Each row is a point. Each copy is the shape, with its points in the same order, turned, moved and blurred by noise. Is it also mirrored, or only turned?

Shape, 6 rows:
[[ 19  10]
 [ 64  73]
 [-18  23]
 [ 12 -19]
 [-21 -46]
 [-10  10]]
Copy 1 (6 x 2):
[[  8  -5]
 [ 85  35]
 [ -3  30]
 [-11 -22]
 [-59 -22]
 [-12  13]]
Copy 1 is: only turned
Copy 2, 6 rows:
[[  2   4]
 [-56  61]
 [ 32  26]
 [ 11 -18]
 [ 48 -46]
 [ 25   9]]
Copy 2 is: mirrored
Copy 3:
[[  6  19]
 [-18  95]
 [-29  -1]
 [ 23  -8]
 [ 27 -44]
 [-16  -4]]
Copy 3 is: only turned

Shape, 8 rows:
[[ -2 -22 -87]
 [ 11  23   6]
 [-34 -34  13]
 [-12 -38  26]
 [  2  29 -31]
 [  0 -24  38]
 [ 13 -20  29]
 [ 14  47 -35]]
Copy 1:
[[  5 -34 -95]
 [-11  16  -3]
 [-35 -54   1]
 [-14 -48  18]
 [-16  17 -43]
 [-12 -31  29]
 [  1 -23  23]
 [-10  38 -45]]
Copy 1 is: only turned
Copy 2 (8 x 3):
[[  6  33 -84]
 [ -7   9  19]
 [-60 -20 -18]
 [-45 -32  -8]
 [ -6  38 -10]
 [-32 -39   7]
 [-20 -30   7]
 [ 15  49  -5]]
Copy 2 is: only turned
Copy 3, 8 rows:
[[ 34 -24 -84]
 [-35  -3  -6]
 [ 32  21  13]
 [ 24   0  25]
 [-30  -2 -46]
 [  1  -5  34]
 [  0 -13  26]
 [-48  -4 -53]]
Copy 3 is: mirrored
Copy 4 (8 x 3):
[[ 20  28 -74]
 [ -5  21  26]
 [ 19 -44   4]
 [ 35 -35  19]
 [-15  33  -9]
 [ 31 -24  40]
 [ 34  -8  38]
 [-24  51  -3]]
Copy 4 is: only turned

Shape, 8 rows:
[[-44 -58  45  -7]
 [ -3   7 -31 -41]
 [ 15  27  48 -12]
 [ 69  47   8 -43]
 [-25   4 -19 -44]
 [-18 -40 -27  -6]
 [-10   2 -30  22]
 [ -2  21  78  -1]]
Copy 1:
[[ 19  17 -89  -5]
 [ -3 -19   7 -52]
 [ 62  14   9   0]
 [ 69 -37  56 -28]
 [  0   0  -7 -62]
 [-24 -26 -39 -23]
 [-30  -9   1   1]
 [ 75  37 -14  16]]
Copy 1 is: mirrored
Copy 2 (8 x 4):
[[-29 -45  44  47]
 [ 18   5  -1 -29]
 [-47  41   8  19]
 [-42  57 -44 -39]
 [ 16   0  23 -26]
 [ 24 -34  -1  17]
 [ 36  12 -13  31]
 [-62  42  28  41]]
Copy 2 is: mirrored

Shape, 11 rows:
[[  9 -41  11  43  23 -32]
 [-14  27  45 -18   4  15]
 [ 13  -8 -10 -72  14 -62]
 [-18 -23  -1  38  -3 -12]
 [  5  -1  -1  16  12  38]
 [ 30 -11  20   3 -24  -3]
 [ 43   8  21  21 -31 -54]
 [ -8 -34  31  12  -3  31]
 [-12  41  37 -34  38  -7]
 [ -9   5 -89 -18  -7  -1]
 [-21  18 -16  11 -22 -20]]
Copy 1:
[[  8 -64  -3   7  -5  18]
 [-13  27  34   8 -11 -30]
 [ 36   5 -38 -67   7 -36]
 [-23 -38 -17  22 -16   6]
 [-14  15   5  31   6  24]
 [ 19   3   0   6 -41  12]
 [ 54 -26 -15  19 -53 -19]
 [-32  -3  24   5 -24  29]
 [  6  22  32  -6  25 -51]
 [-10  26 -93  10  22   1]
 [-12  -2 -38  25 -20 -31]]
Copy 1 is: only turned
Copy 2:
[[  7  -1 -21  25  45 -38]
 [-21  33  22  -3   1  39]
 [  6   0 -24 -91  36  12]
 [-21  -8 -29  28  16 -21]
 [  8  -2 -12  33   7  39]
 [ 20 -12   2  -1 -16  -6]
 [ 32  20 -20 -21 -25 -46]
 [-10 -20  20  31  12  11]
 [-11  59   6 -25  24  47]
 [ -9 -33 -95 -22   2  49]
 [-29  10 -45  -3 -13   3]]
Copy 2 is: only turned
Copy 3 (11 x 6):
[[-16 -42   3  39  18 -53]
 [-30  18  48 -29   9  -8]
 [ 51   4  36  41  30  38]
 [-26 -36  -2  23 -19 -28]
 [-15 -18  -5 -40 -13 -37]
 [  5  -3  37  13 -20 -49]
 [  8  35  25  61  -3 -55]
 [-24 -43  32 -23 -15 -44]
 [-24  26  25 -23  44  11]
 [ 42 -16 -46   4 -35  28]
 [-16   7  -4  19 -32   1]]
Copy 3 is: mirrored

Shape:
[[-23  23   1 -48  -3 -95]
 [ -8 -26 -25 -23  17  -1]
 [-16  86 -11 -17   6 -11]
 [  0 -23   3  49  -4   5]
 [-12   6   0  77  34 -39]
 [-12  -9   1 -25  -3   0]
 [-21 -19  -2 -45  32  -1]
 [-17 -16  -8 -29   0   6]
 [ -2   7 -29 -35   2   3]
 [  0 -25   4  69  16   8]
 [ 75 -22   5   5  45  -3]
 [-19 -28 -57 -33   2  15]]
Copy 1:
[[-58   8 -22 -56  54 -38]
 [  3 -10 -23 -11  16  37]
 [-31  72 -41 -12 -19 -28]
 [ 26 -26   8  32 -13  -8]
 [ 15  -3  -9  65  29 -47]
 [ -6   4  -1 -24  -1  20]
 [ -6  18  -5 -22  31  45]
 [-10  -1  -8 -19   2  33]
 [-10   9 -37 -26  -6  26]
 [ 37 -18   8  56  -2  -9]
 [ 89  -1 -28 -19  25  -1]
 [-15 -18 -45  -7  -4  61]]
Copy 1 is: only turned
Copy 2:
[[  6 -57  -5 -15 -19 -95]
 [-23 -41 -13   4  10   9]
 [-21  41   8 -17  16 -67]
 [ 10  -1   3  48 -23  28]
 [ 13  -1  30  91  -7 -21]
 [-12 -25  -2 -15  -9   1]
 [-27 -49  15 -20  15   2]
 [-22 -29  -6 -14  -9   7]
 [-24 -15 -23 -17  15  -8]
 [ 10   2  15  69 -13  35]
 [ 56 -28  -3  20  56  29]
 [-54 -35 -42  -3  11  17]]
Copy 2 is: only turned
Copy 3 (12 x 6):
[[ -4  78 -43  -6  27  71]
 [-45 -16 -19 -13  14  21]
 [ 22  62 -20 -31  22 -29]
 [-13 -23  17  42 -18  10]
 [  6  13  20  81  27   4]
 [-34   7  -9 -17 -10  23]
 [-57   8  -6 -28  23  27]
 [-43   4 -14 -22  -6  19]
 [-21   1 -31 -33  10   9]
 [-15 -30  34  56  -3   0]
 [ 18 -54  29 -13  42  43]
 [-59 -25 -51 -20   3   6]]
Copy 3 is: mirrored

Shape:
[[ 17  45   5 -51  60 -13 -15  22]
 [  5 -34  -5 -17  30   8 -42  63]
 [ 38  -9  69 -10  29  -5 -29   4]
 [-38  12 -23   8 -39 -54  49  20]
 [-31  24 -31  36  42 -42  56 -40]
 [-41  25  31  35  46 -26 -38  42]
 [ 43 -40  64 -48 -36  39  32 -25]
 [ 46   8 -36 -55 -38 -50  25  47]
 [ 12 -39   2  11 -36 -61  29  13]
 [ 17 -15  36  43   6  15 -27  -5]
 [ 48  32  58  33  10 -25  31  38]
 [ 18  53  30  38 -19 -16 -13 -18]]
Copy 1:
[[ 19  49  -8 -58  64  -1  -9  21]
 [-30 -15 -34   4  66  29 -15  18]
 [ 12 -13  35  -3  43  -9  -4  54]
 [-28  35 -42   3 -40 -19  48 -43]
 [ 33  50   0  12  17 -56  30 -82]
 [-45  28 -16   4  58 -63  -3  17]
 [ 15 -15  82   6 -16  70  23  24]
 [ 26  27 -66 -32 -36  48  21  11]
 [  8 -24 -29  18 -35  -2  45 -10]
 [ -7  -7  30  53  23 -19 -25  17]
 [ 26  47   4  36   9 -22  34  62]
 [  7  42  21  20 -23 -45 -27  24]]
Copy 1 is: only turned
Copy 2, 12 rows:
[[-42  26  -9 -35  48 -27  11  14]
 [  8 -19   0 -13  41  13 -51   8]
 [-16  44  44   7  22  28  -4 -23]
 [ 13 -45 -43  37 -28 -53  23  27]
 [-16 -54 -20  45  40 -71  73 -19]
 [-54  -5 -23  68  43   6 -25  -5]
 [ 22  -2  75 -37 -45  38  38  -9]
 [ 60  12 -32 -36  -7 -56   1  31]
 [ 58 -22  10  36 -23 -43   1  -2]
 [  1  -8  15  35  15  38   0 -55]
 [ 21  55   1  56  21  21  37  21]
 [-16  28 -37  43 -10   7  36 -50]]
Copy 2 is: only turned

Shape:
[[ -5  -4   7  22  11  -3   4   2   9]
 [-10 -16  10  25  19 -28  10  17 -18]
 [ -9  -7 -35  30  20 -13   8  16  15]
 [-12 -13   8  38 -10 -20 -10 -30  11]
 [-15  17  10 -17   8 -14 -35   6   3]
 [  5 -18  -9  23   4  19   9   5   7]
 [ -7  -6 -20   8 -38 -18  -3  19  12]
 [ 13  10  -9  22   6 -20  -2   8  -6]
 [-11  65  -6  18  12 -13  -6  15 -38]
 [-10 -19  -5   5   3 -12  15  -9   7]
 [-10  -3   3  36 -10 -16  12   5  10]
 [  2  -6   2  16   8 -32  13 -30  12]
 [ -4  -9  -7  39  20 -17 -50 -44 -46]
 [ 64 -21  -1 -43   4  10 -59  15   9]
 [  2 -17  -4 -95  -3 -11  -3   5 -25]]
Copy 1:
[[  0   0 -22  15   3   6   0   2  -9]
 [-13   2  -3  12  -3 -20  13  10 -40]
 [-21  -7 -48   0   7 -14 -10   4 -32]
 [ -6  13 -26  37 -35  21  -6  -5  -7]
 [  0  21  14  -4   9  -4 -33 -12   1]
 [  2 -22 -28   4   5  18  -2  18 -13]
 [-23  16 -29 -11 -19   6 -22  32   1]
 [ 11  14 -29  -6  -2  -6  -8  12 -27]
 [ 17  53  -5 -19  30  17 -16  -7 -57]
 [-14  -7 -15  -4 -15   4   4  -4  -7]
 [-16  13 -28  14  -7   8   8  15 -14]
 [  5   4 -26   6 -26  -2  15 -16  -9]
 [ 25  -5   0  33 -36  16 -36 -22 -67]
 [ 54 -37  13 -15  -8 -28 -58  31  26]
 [ -1 -17  54 -79 -19 -20 -18  -1  15]]
Copy 1 is: only turned
Copy 2:
[[ -7 -12  28   9  13 -13   1 -15  -5]
 [-27 -28  27  23   0 -30  -7  -7 -24]
 [ -1 -14  28  47  15 -17  13  10   6]
 [-19 -20  16  11   1 -24   9 -46  23]
 [ -8  11  15  -9   4 -29 -39   2  12]
 [  4 -17  20  18   3  14  13  -9  -8]
 [-17   4  15   4 -22 -18  25  13  21]
 [  0   5  24  27 -10 -29  -1 -11  -9]
 [-27  55  27  34   5 -32 -27 -12 -26]
 [ -9 -23   1   8  12 -19  12  -7  -2]
 [-22  -9  31  15   0 -21  23 -17   2]
 [  0 -19   5  11  14 -43  13 -34   0]
 [-19 -15  -4  50 -18 -20 -52 -60  13]
 [ 65 -10   6 -23 -45  -4 -48  14   6]
 [  6  -3 -57 -38  -9 -28 -34  42 -25]]
Copy 2 is: only turned
Copy 3 (15 x 9):
[[  1  -5   1  10  30   1  -4   7  -5]
 [-12 -16  -5  24  23  -5  -7  18 -40]
 [  0  10 -30  20  46   4   6   8  -7]
 [-20  -1  19   2  49 -21 -28 -25 -10]
 [ 32  18  12 -17   2 -11 -27  17 -12]
 [  0 -12 -15  11  21  29   2  -8  -7]
 [-15  16 -21  16   1 -11 -21 -18  13]
 [ 13  -3  -1  26  18 -12  -2  -4 -13]
 [ 30  44  30  38   5  -3   4  13 -36]
 [-18  -6 -10 -10  33  -1  -2 -11 -10]
 [-21  -4   2  26  28   0  -8  -2  -1]
 [-13 -10   5  -6  38 -28  12 -16 -14]
 [ 28   6  11  10  54  -8 -43 -39 -74]
 [ 81 -39 -28 -29  -8  -5 -27 -13  12]
 [ 23  -6 -37 -68 -50  -8  -3  -1 -29]]
Copy 3 is: only turned

Shape:
[[-16 -62  40 -11  27 -21  33  28 -18]
 [ 42  27 -44  -1 -22  95 -14  10  29]
 [ 10 -22 -36  24 -42  -5  42  16   4]
 [ 10 -33  28 -47  32 -36  -2  -7  -9]
 [-32 -12 -16   8  23 -69  28  25  29]
 [-26   2 -27   7 -39  85 -40  -8 -19]
 [-16  14 -29  24 -85 -31  19  11  -8]
 [ -5 -21   9 -39 -14  61 -14 -34  18]
 [-12 -11  10   8  17 -47   2  49  14]
 [-35 -19 -19 -76  34   9  18  63  35]
 [-14  26  16  -5  24 -40  58  44 -25]
 [-49 -19  18  43 -22  -1   7  13  56]
 [-40 -34 -16 -31  35 -33  78  -8   1]
 [  8   7 -41   5 -11  90 -43 -51 -26]
 [  3  22   4 -29 -17  50  14 -31   3]]
Copy 1:
[[ 51 -27 -52  18   9 -41  -4  71 -27]
 [ -2  48  50  19  -3   6 -68   0  68]
 [ 36  13 -49  17 -19  11  10  10  52]
 [ 55 -34 -15   6   2 -48 -18   6 -47]
 [ 46 -12 -72   2  55 -10  21 -13  -7]
 [-58  16  22 -20 -19  10 -45  27  46]
 [-10  28 -42   7 -30   9  53 -23  34]
 [ -2 -34  46   0  -5 -22 -30  27  33]
 [ 27  11 -62  30  39 -30   0   1 -23]
 [ 46   9 -17 -29  62 -90 -20  24  29]
 [ 58  48 -44  -8  25 -14  34  26 -37]
 [-13 -21 -34  45  52   7  20  17  28]
 [ 88 -25 -44 -41  33  -3  23  38   2]
 [-31   2  45 -19 -36  36 -68  19  29]
 [ 18   7  55  -6  -7  -1  -1  27  16]]
Copy 1 is: only turned
Copy 2, 15 rows:
[[ 18 -24  17 -39 -40 -10  32  35  -9]
 [  6  20 -55  24  43  62 -32 -56  12]
 [-14  51 -13   6   8   2  26  19  16]
 [ 10 -39  24 -19 -45 -24 -29   1   7]
 [-29 -36  -8  13 -14 -37  24  65  20]
 [-24  42 -14   2  28  53 -50 -28 -56]
 [-41  85 -10  38 -16 -11  -1  42   5]
 [-35   0  -3 -25 -16  46 -34 -43 -11]
 [  4 -21   1  27 -20 -11  21  51   2]
 [-14 -55 -39 -19 -24  47 -28  61  25]
 [ 32 -10 -48  16 -54 -37  17  56 -10]
 [-61  -4   5  19 -15  25  54  18 -32]
 [-21 -26 -48 -55 -31 -47  15  39  13]
 [-15  29 -21 -14  51  20 -69 -72 -47]
 [-19  16 -45  -5 -30  17 -30 -41 -10]]
Copy 2 is: mirrored
Copy 3, 15 rows:
[[-23 -34  31 -49  81 -48  14  24  -4]
 [ 45  -7  21   6 -65  -2 -31  -7 -53]
 [-20 -31  -1  36  17 -57   9  12 -33]
 [  8 -22  22 -53  68 -23  44 -26  23]
 [-14 -17  -9  11  55 -56  18  38  57]
 [  2   9  26  13  -1  23 -67 -25 -61]
 [-65  10  -4  54  13 -44  14 -16  -5]
 [  6 -34  38 -17   9  45  -2 -29 -40]
 [ -7   1  22  -8  42 -61  15  26  46]
 [-11 -71  25 -56   3 -23 -25  10  54]
 [-46  11 -32 -53  34 -62  29  30  23]
 [-15  -3  47  40  32   4   7  61  13]
 [-30 -80 -38 -22  73 -33  19  31  13]
 [ 40  12  -6   9   1  35 -47 -46 -76]
 [-13 -14 -10 -15 -12  27  13 -23 -34]]
Copy 3 is: only turned
Copy 4, 15 rows:
[[ 14 -52  -7   4  46 -45  20  -2  29]
 [  6  24   4 -87 -54  70  18  -6 -17]
 [ 12  24  17   3 -16  13  46  16  41]
 [ 31 -12  -6  -7  39 -55 -22 -13 -14]
 [ -6  20 -30   6  19 -61  29  55  31]
 [ -7 -14  21 -34 -14  88  12  19 -47]
 [ 19  40  62  16  -3  11  56  60  18]
 [ 12 -18  16 -39   6  46 -50   7 -12]
 [ 25 -15 -17 -18  13 -55  35  45   7]
 [ 19 -10 -50 -90  70  -8  17  18  28]
 [-16   0  25 -27  33 -79  52  10  19]
 [-13 -38  -4  -4 -20   0   7  86  37]
 [-37  16 -13   1  64 -39  -1  -7  57]
 [-13   6  13 -26 -32  78  -9 -17 -75]
 [-14   4  42 -54   5  23 -25   3 -18]]
Copy 4 is: mirrored

Shape (15 x 11):
[[ 10 -11 -44  -2  -1   0 -11   6  25 -11 -18]
 [ -3  13 -18  24 -13 -19  -5  -1  -6   2  -1]
 [ 18  12   5  14  -4  -1  -8  25  17 -14  -4]
 [ -4 -11 -11  -3   3   3 -14   7 -15  -9  -8]
 [-19   3  17   8  -3 -18   3  -4  23  35  -3]
 [ 26   3 -32  -2  95 -14  67 -40  25  50  -3]
 [-21  21  16  22  -2  13 -17   5   9   4 -15]
 [ -3  20  15  -6  -4 -19  -5   3  10   0 -26]
 [-25  16  19  -6   1 -15 -10   1  21 -17  -1]
 [  9  22   5   2 -10   0   9 -20  11 -20  -4]
 [-24  24 -43   6  -7   4  15  17  16 -18 -13]
 [ -8   1  15  -4  -2   3  38   2  18   3 -22]
 [-15 -16   6  30  -4 -17 -13   7  13 -23 -17]
 [-20   1   8   1  -8  -1   8  13  18  -2  15]
 [  1  22  13   2   7 -24   7  14  -1  -4 -10]]
Copy 1:
[[ 28   7  38 -24 -20  -2  13 -13   8 -17 -14]
 [ -1 -11  24   2  -1 -28  -3 -10 -12  -7 -12]
 [  9  15  24   2  -3 -26  18 -11  14  -7  19]
 [ 13  -5   2   4 -12  -4  12  -5  -4 -30 -11]
 [-33  12   8 -10  17 -16  15   6   6   7 -26]
 [ 42  39  -5 -20   1  18  33   2 -35  93 -71]
 [ -6  13  15  19  26 -22   4   8  21 -16 -12]
 [-16  23  11   0  10  -9  -2 -23  11  -8  -6]
 [ -3  15  -5 -12  20 -29  -4 -18  26 -12  -7]
 [ 13   3   8  -8  17  -5 -16 -12   8   5  13]
 [ 23  -3  29  -1 -27 -24 -22  -4  30   0 -22]
 [-12   5  -1   5  -1  11   7 -10  30  25 -11]
 [  2 -19  21   0  15 -20  24 -31  23 -18 -14]
 [ -9  -3  -5 -12  -1 -27  10   8  26  -1  -3]
 [ -7  20  -1  11  -1 -26   5 -27   1   4  -1]]
Copy 1 is: only turned
Copy 2, 15 rows:
[[-12  14 -24  10  50  -8  -5   5  -6  19   5]
 [ -6  31  -8   0  -5 -10  -6  19 -16   4  10]
 [  5  -3   2 -19  10 -20 -10  -7  -6  16  13]
 [ -2   8  -8   4  21  -1   9  -1 -12 -20   0]
 [-25  11  24  24 -16   0  -6   8  17   8  19]
 [-42  43 -17  73 -16 -23  21 -49  27  57 -68]
 [ 17   8  11  14  -5   5 -20  -9  -1  -4  30]
 [-21   2  12  12  -2  -6  -8 -13 -24   7  28]
 [ -1  -5  13  22  -2 -19  12  -1 -12   3  41]
 [ -3 -12 -22  16 -13 -17  -6  -1 -22  14  14]
 [  0  33 -39   4  17  -2   8  -8  -5  19  40]
 [-22 -10  -7  13 -13  20  14 -19  -1  23  15]
 [ 16   6  18   4  19   8  12  19 -20  16  16]
 [ -7  -2  -2   2  -5  -8  17   5  15   2  27]
 [-15  12  12  -3 -11 -16   8 -17 -21   8  16]]
Copy 2 is: mirrored
Copy 3, 15 rows:
[[ 24  -8 -26  11  -6  12  -4 -36  16   6   1]
 [ 18  -2 -15  22  -4 -11  32  -9 -13  -1  -5]
 [ 45 -10   1  -9   2   8   7  -3 -14  -5  -5]
 [ -4  -1 -10   5   2   5  -2 -13  -1   7 -13]
 [ 22   0  23  23 -39 -29  10  -4  -7 -20   8]
 [ 30  89  -2  41 -51 -34 -36 -15  -8  58  60]
 [ 10   9   7 -12 -17 -10  18 -16 -17 -39  -5]
 [ 29  13  15   0 -12 -21  15  -9  10  -8 -24]
 [ 20   2  35   6   7 -19   9 -26  -4 -18 -15]
 [ 23   7  17  -6  -1 -15  37 -28  -5  14   3]
 [ 27  18  -4  27  10  29  29 -32  15 -14   9]
 [ 23  14  34   6 -35   6  20 -15  10   9   5]
 [ 18 -10  11  14 -15  11   8 -36 -31  -8 -29]
 [ 15 -11  30  15  -4   0   9  -3  -6 -10  14]
 [ 31  17  15  10  -1  -9  14   4  -9   2 -20]]
Copy 3 is: only turned

Shape:
[[ -4 -15 -26  14 -20   3 -18   3  18 -15   8  44]
 [ 37   1  25 -20  -2 -27   7 -20 -40  59 -12 -21]
 [ 31  61  20 -59 -25   3  73  20 -35  40  -5 -30]
 [-17  42 -66 -10   6 -13 -25  -5  68 -20 -21   9]
 [-35  29  -3  -7   2  -4 -13 -34  -2 -48 -12  -5]
 [-12   1 -35   7   8   2  -9 -39  59  -4 -56  27]
 [ 31  12   0 -82  -1  18   8 -17 -20  57  24 -37]
 [ 74   0  49 -55  36  41  23 -12  10  33  10 -13]
 [ 42  24  26  -7 -18  21  41 -25 -16  38  22 -49]
 [ 15 -19 -19 -35  49  54  33  -7 -10  44 -12  -8]
 [-51  17   0  38 -53 -21 -25  17  32 -22 -15 -54]
 [  7   4 -35 -28 -35  33 -25 -17  21 -15 -55   6]
 [-28  44  15  33 -15 -11 -48  35   2 -14 -32 -17]
 [-50  -6  19 -14 -31 -26  -7   7  35  -4 -26   0]
 [ 12 -22 -41 -10   9 -20  -7   4  29 -45 -35 -14]]
Copy 1, 15 rows:
[[ 26   8 -39  26 -13  41 -15 -29 -18   1   8  11]
 [ -9 -21  -3 -34  29 -12  16 -12  -9  35 -46 -43]
 [  8 -45   0 -50 -55 -38  47  34  28  23 -50 -34]
 [ 20  18 -95  34 -15 -13 -16 -19  43  25  20  40]
 [ 12  16 -43  40  14 -16  32 -14  25 -38  -6  15]
 [ -8  36 -91  30  15  39  -7   8  30  20  20   8]
 [ 15 -57 -46 -65  -4 -24  26 -30  19 -10 -42 -48]
 [ 35 -58 -19 -82  35  30  21  21  33   1 -24 -19]
 [  3 -62  12 -21   5   8  48  -9  40  23 -28 -38]
 [-32 -64 -55 -40   5  26 -18  16  15 -25  -8 -36]
 [ 17  39  11  73 -17 -34  11 -42  55  15  31 -29]
 [ 25  35 -69  19 -21  29  -8  -4  46  -6 -40 -22]
 [  7  54  23  24  -4 -32 -16 -30  43   1 -13  19]
 [ 32  59 -27  14 -12 -12  17 -13   9   1  38 -30]
 [ 44  10 -63  51  15  -6 -31  19   8  -3   3 -10]]
Copy 1 is: mirrored
Copy 2, 15 rows:
[[ 21 -33 -17 -21  -6 -13  15 -30  18 -36  38   3]
 [ 20 -26  21   4   3 -20  28   2 -23  52 -44 -56]
 [ 52  11  25 -42  -9  17  56  69 -33  42 -53 -24]
 [ 21 -41 -21 -66  18  -8  15  -4  84 -47 -13   0]
 [  2  30 -25 -29 -16 -10 -31 -13  31 -21 -26 -34]
 [  7 -44  17 -26  18  10   6 -48  66 -56 -23 -13]
 [ 28   0  12 -60  26  21  40  15   5  77 -10 -70]
 [ 55  16  72 -31  55  25  10   5  -5  63  12 -44]
 [ 44  40  43  -4  -5 -12  45  11  15  58 -20 -32]
 [ 16   1  19  -3  53  64  36 -18  10  39 -13 -23]
 [-18 -13 -16   3 -83 -36 -10  16  71 -11  -9  -3]
 [ 51 -35 -12 -32 -24  36  13 -34  41 -23 -15 -50]
 [ 19 -38 -27  -7 -49 -23 -42   3  38  11 -35  25]
 [-29 -28  17 -40 -46  -2 -15  12  17 -23 -10 -13]
 [ 29 -27 -12   1   9   9  -7   8  47 -52  19 -41]]
Copy 2 is: only turned
Copy 3:
[[ -9 -13 -29  28 -34  29 -13   3  15  13  18   5]
 [ 53   1  25 -49  -8 -18  12 -27  16 -17 -41  14]
 [ 64  41   3 -15 -15 -38  74   4 -38   2 -71  -4]
 [-33  70 -52  23  -5  -8 -33  24  25  15  22 -14]
 [-36  12 -37  22  17 -15   3 -23  -3 -35   0 -22]
 [-22  47 -47  15  22  34 -38 -15  37  17  -5  15]
 [ 71  32  41  -8 -18 -47   2 -35 -15  19 -32 -29]
 [ 80  34  70  36  16   4   0  -8  -6 -10 -46   8]
 [ 78   6  13   7  12 -29  56 -16  26  -6 -34 -10]
 [ 71  23  14  -4  40  21 -14 -18 -36  33  -5  -5]
 [-49 -30 -49   3  18 -38  19  35  54  10 -21 -35]
 [  9  23 -58  28  -9  13 -45 -11  12  10 -45 -27]
 [-42  -9 -28 -20   2   5   6  51  28 -31 -23 -44]
 [-58  -6 -13   4   1 -11   4  -1  17  27 -38   1]
 [ -3   8 -46  23  15 -24 -52  22   3  -2  -2  28]]
Copy 3 is: mirrored
Copy 4 (15 x 12):
[[-41  10 -17 -11  -8 -17  -2  19 -12 -35 -17  26]
 [ 56 -56  13 -15 -16 -30 -22 -34   2  20  -4  11]
 [ 87 -32  -2 -19 -82  11  18  13  10  49  19 -21]
 [-38  65 -54   4  12 -17  26  10  41  14  16  46]
 [ 12  48 -40   0  16   8   8 -34 -13 -12  10  -4]
 [-25  46 -41   7  12   7 -18 -10  46  14 -33  46]
 [ 45 -65 -25 -26 -53 -15 -27 -11  43  -3  47   1]
 [ 85 -40  -6  -4 -29  -6 -48  24  54 -35   3   9]
 [ 60 -60  -2  27 -47   0  15 -16  26  -8  -7 -17]
 [ 44 -62 -64 -26 -15  17 -33  27  29  -5 -16  25]
 [-33  34 -32  27  26 -38  34 -15  -2  25 -14 -59]
 [-20  38 -73  -6 -43 -26 -36 -14  24   9 -15  12]
 [ -9  41 -24  32  26 -49  -4  13 -40  38  -1 -14]
 [-27  24  -7 -22   9  -8 -13   0  16  22 -14 -42]
 [ -3  34 -48 -35   8 -53  10   7  17 -19 -35  19]]
Copy 4 is: only turned
